Each row is a point. A path goes straight from each point to the next, and from the last back to the first. The post is the endless flat space through its rows: a point in 2 columns, a line in 3, a plane in 4, and so on, so that a path can go around it. Count how often the path circles the post. Going back the other way cancels.

Post:
[[  1 -36 -26]
 [-10  15  21]]
Path, 21 rows:
[[-22  -1  -9]
 [-21 -33 -14]
 [ -5   3  52]
 [ 33  25  59]
 [ 32 -26  27]
 [-44 -29   8]
 [-35 -16 -52]
 [  6 -21 -33]
 [  7  22  23]
 [ 20 -25  16]
 [ 14 -21 -32]
 [-12  -3 -16]
 [-25  -9   0]
 [ -9   3  60]
 [ 62 -68 -18]
 [ 14  39 -19]
 [ -2 -64 -75]
 [-43   0   9]
 [ -5 -12  30]
 [ 28   3  23]
 [ 14  34   7]]
Times around: 2

Post (7 x 8):
[[ 21  12  21   5 -14  -8  18   0]
 [-14  25  32   9 -22  13 -19   3]
 [ 24 -31 -48  18  56 -68   1  36]
 [ -5   1  28   7   9  12  28 -29]
 [ 53 -39 -44   1  70 -27   4  22]
 [ -7  21  14 -22 -15   0  19  10]
 [  6  28  29 -14  11  -4  -2 -12]]
Path:
[[ 45  39  -3   2  -2  -9 -29  -7]
 [ 10  26  50   6 -22   0  24 -46]
 [ 36  11  63 -33  27  19  -1 -40]
 [ 52 -11  24  -2  45  -8  12  31]
 [  3  33  41 -20  12 -25  81 -41]
 [ 16  11 -16   3  -6  -6  35  -9]
 [-21  28  48 -18 -27   7  15 -49]
 [ 44  -3  38 -56 -19  12  34  -1]
 [ -9 -24  -8   7 -14 -28  38  86]
 [ 27 -15  10   1  39  24  37  -7]
 [ 41   1  13 -58 -27 -27  86  66]
 [  1  -7  30  21 -19   8   7 -17]
 [ 41 -36 -13  56  32 -35   3 -39]
 [ 41  31 -38   1  34 -26 -51  51]
 [  2  -9   0  17  22  11  37   5]
 [  8  62  10 -12 -52  -2 -10  14]
 [ 12  12   7 -19 -23 -11  21  10]
 [ 50 -12  47 -19  16  27 -13   3]
 [ 46  -7  41 -26  20  30  35  19]
 [-16   2 -30  22  77 -56  14  20]
 [ 24  19  -8 -37   3  19  37 -34]
 [ 32 -18   6  10 -11   7  24  -5]
 [ 31 -15 -31  19  20  15 -34   2]
 [-20  12  16  61 -34   5  -5  -9]
 [ 10   6 -15 -43  50   3  10  39]
 [-16 -30 -25 -30  59  -8  25  18]
 [ 44 -40 -33 -13  68   3  -7   3]
 [  9  -8 -77  -4   0 -73  12  29]]
Times around: 1

Post:
[[-14  12  26  17   2   2 -18 -12   1 -11  30  -5]
 [ -9   5  18  16   9  32   9  -1 -47  31 -13 -27]
 [ 16   5  -7  10  45  22   8  12  -4 -32   4  19]
 [ -4   8 -25  23  17  -8  11 -13  -3  36  14 -21]
 [  7 -13 -23   5   2   0 -19  23 -17 -47  36  10]
 [  4  28 -36 -33  -5 -36 -40  20  15 -38  30 -25]
 [  3 -20  13  -4  39 -18 -21 -22  30  41 -20 -31]
 [-13  19   7  38  28 -10 -21  -5 -33  40 -32   4]
 [ -9  28 -16  32 -22   8   9 -34 -17   5 -66  -1]
 [ 14  23   2  15 -13  10   7 -34 -50  58 -17   8]
 [ 11  -1  -2  18  37 -21 -31 -41  -2  13  13 -46]]
Path, 25 rows:
[[ 15 -41 -20  58  18 -42 -22   4 -48   8  31 -25]
 [  1 -19 -35  28  16  -3  32 -15 -62  11  30  31]
 [-25  17 -33   4  20  14   9   5 -20  15  19  -1]
 [-21  39  27  38  48  15 -55  39 -38  31  -9 -16]
 [ 31 -24 -18  13  17  25  21  -4  10 -24  29  -5]
 [ 31 -40 -16  -5  26  -6  12 -15 -59  -1   0 -40]
 [-26   8  -7 -51  44  16  13  -9  28 -23 -81 -51]
 [ -2  17 -53 -16 -50  21 -13 -37  23 -26  45 -72]
 [ 30  40 -40   7 -20  15 -17 -23 -46  12  41 -12]
 [-13 -22  55  18  19  34  -8 -14 -49  40  31  -5]
 [ 10 -12 -66 -22  -4 -33  11 -25  46  -8 -12 -36]
 [ 62 -18 -41   2  60  20  37  49 -46  -6  24  45]
 [-17  56 -13 -10 -65  -8 -12 -26  43 -21  -8 -72]
 [  8  31 -95  13 -36 -10  24 -55  29  39 -83 -35]
 [ 23  -6 -50   9  27 -16  -5 -10 -12  -5  31  17]
 [  0 -33 -11  11  52 -17  16  26 -19  31  32   5]
 [  5  18  19  39 -29 -20 -34 -24 -57  33 -49 -75]
 [  2  16   4  52  69  16  -8 -14  23  20   0 -29]
 [-40  25  39  21  -4  15  -8 -21 -20  69  -8 -16]
 [-10 -13  10 -14  45  -8 -13  22 -33  14  39   0]
 [ 16   3   1  36   9  -1  -1   4 -55  -8  -6  21]
 [ 33  33 -15  51  23  -4  -3 -17 -23  46  12  45]
 [ -7  43 -74  37  18  -2  11 -17 -28  31 -16 -68]
 [ -5   5 -14  -3 -20  38  12 -14  13  -1  -3 -33]
 [ 13  25 -34  -3 -24 -12   3 -17  35 -12 -10 -28]]
Times around: 1
